Every row gives one point. The points of each table are mixes of a few directions, plus a little noise. How many directions does each table use, and how many do they share? Where both have some left over, give the other angles between the two spaces (their principal angles), to ten degrees, smallest first.

First (4 x 2):
.12 .48
-.14 -.52
-.13 -.50
.15 .53
Second (6 x 2):
.04 .19
.12 .53
.06 .20
.13 .48
-.20 -.80
-.13 -.57
Directions: first 1, second 1, shared 1

First, 6 rows:
-.25 -.10 .10 -.08
.09 .20 .21 .06
-.10 -.09 -.03 -.06
.94 .43 -.29 .27
-.53 -.29 .09 -.16
-.14 -.14 -.10 -.07
Second, 6 rows:
.25 .36 .31 .15
-.25 -.34 -.29 -.16
-.22 -.34 -.28 -.11
.23 .32 .26 .13
-.29 -.40 -.34 -.15
.28 .42 .34 .16
Directions: first 2, second 1, shared 1

First (10 x 8):
.00 .01 -.01 .01 -.02 -.01 .01 .00
-.11 -.42 .67 -.33 .94 .68 -.69 .02
.04 .16 -.26 .13 -.36 -.26 .27 -.01
.02 .07 -.11 .06 -.16 -.12 .12 .00
.02 .09 -.14 .07 -.20 -.15 .15 .00
-.01 -.05 .08 -.04 .12 .09 -.09 .00
.03 .13 -.21 .11 -.30 -.21 .22 -.01
-.09 -.33 .54 -.27 .75 .54 -.55 .02
.05 .17 -.28 .14 -.39 -.28 .29 -.01
.04 .17 -.27 .13 -.38 -.27 .28 -.01
Second, 10 rows:
-.86 -.26 .53 -.02 .11 -.16 -.02 .63
.56 .23 .09 .15 .08 -.10 .01 -.37
-.59 .15 .15 .27 .05 -.52 .20 .39
.47 .01 .19 -.01 -.14 .05 .01 -.26
.25 -.08 -.55 -.22 -.17 .38 -.06 -.20
-.09 -.02 .19 .00 .37 .07 -.18 .03
.39 -.09 .10 -.11 -.20 .17 -.01 -.20
-.69 -.17 -.55 -.16 -.15 .13 .04 .41
.11 .16 -.20 .09 .11 -.06 .01 -.13
.46 .08 .04 .02 -.06 .03 .01 -.28
Directions: first 1, second 4, shared 1

First:
.11 .21 .07 -.19 -.35 .03 -.14 .10 .47 -.17 .17 .45
-.08 -.35 .22 .35 .16 .15 -.21 .20 -.50 .38 .26 .05
.00 .22 -.25 -.08 -.28 -.05 .35 -.34 -.01 -.02 -.25 -.72
.19 -.02 .22 -.11 .27 .10 -.05 .01 -.24 .19 .07 -.20
.07 -.12 .05 -.10 .21 -.08 -.08 .06 .11 -.10 -.07 .28
-.15 -.10 -.04 .08 .16 -.04 -.14 .19 .11 -.16 .05 .51
.06 .06 -.29 -.11 -.56 -.21 .26 -.27 .35 -.16 -.34 -.34
-.24 .51 -.38 -.02 -.25 .04 .38 -.25 .09 -.22 -.10 -.44
-.03 -.42 .08 .23 .08 -.04 -.11 .09 -.29 .22 .00 .01
.06 .01 .27 -.08 .53 .09 -.22 .24 -.08 .03 .19 .41
Second:
.04 -.04 .06 .16 -.29 .11 .09 -.08 -.11 .12 .09 -.26
.06 .00 .18 -.03 -.13 .06 .03 -.13 .01 .13 .18 -.07
.06 -.05 .05 .12 -.21 .07 .09 -.07 -.05 .05 .04 -.18
-.35 .06 -.79 .44 .09 -.06 -.12 .54 -.41 -.17 -.57 -.22
-.02 .11 .16 -.15 -.23 .03 -.10 -.15 -.03 .35 .28 -.12
.37 -.19 .26 -.45 .04 -.24 .11 -.27 .67 -.34 -.15 .40
.02 -.01 .03 .12 -.27 .08 .06 -.06 -.10 .13 .08 -.23
-.06 .07 .29 -.21 .94 .03 -.09 .08 .06 -.23 .21 .67
-.06 -.06 .00 .37 .24 .20 .14 .14 -.28 -.16 .02 -.05
-.05 .10 -.23 -.34 -.17 -.27 -.22 .01 .23 .12 -.19 .06
Directions: first 5, second 4, shared 2; angles 40, 80
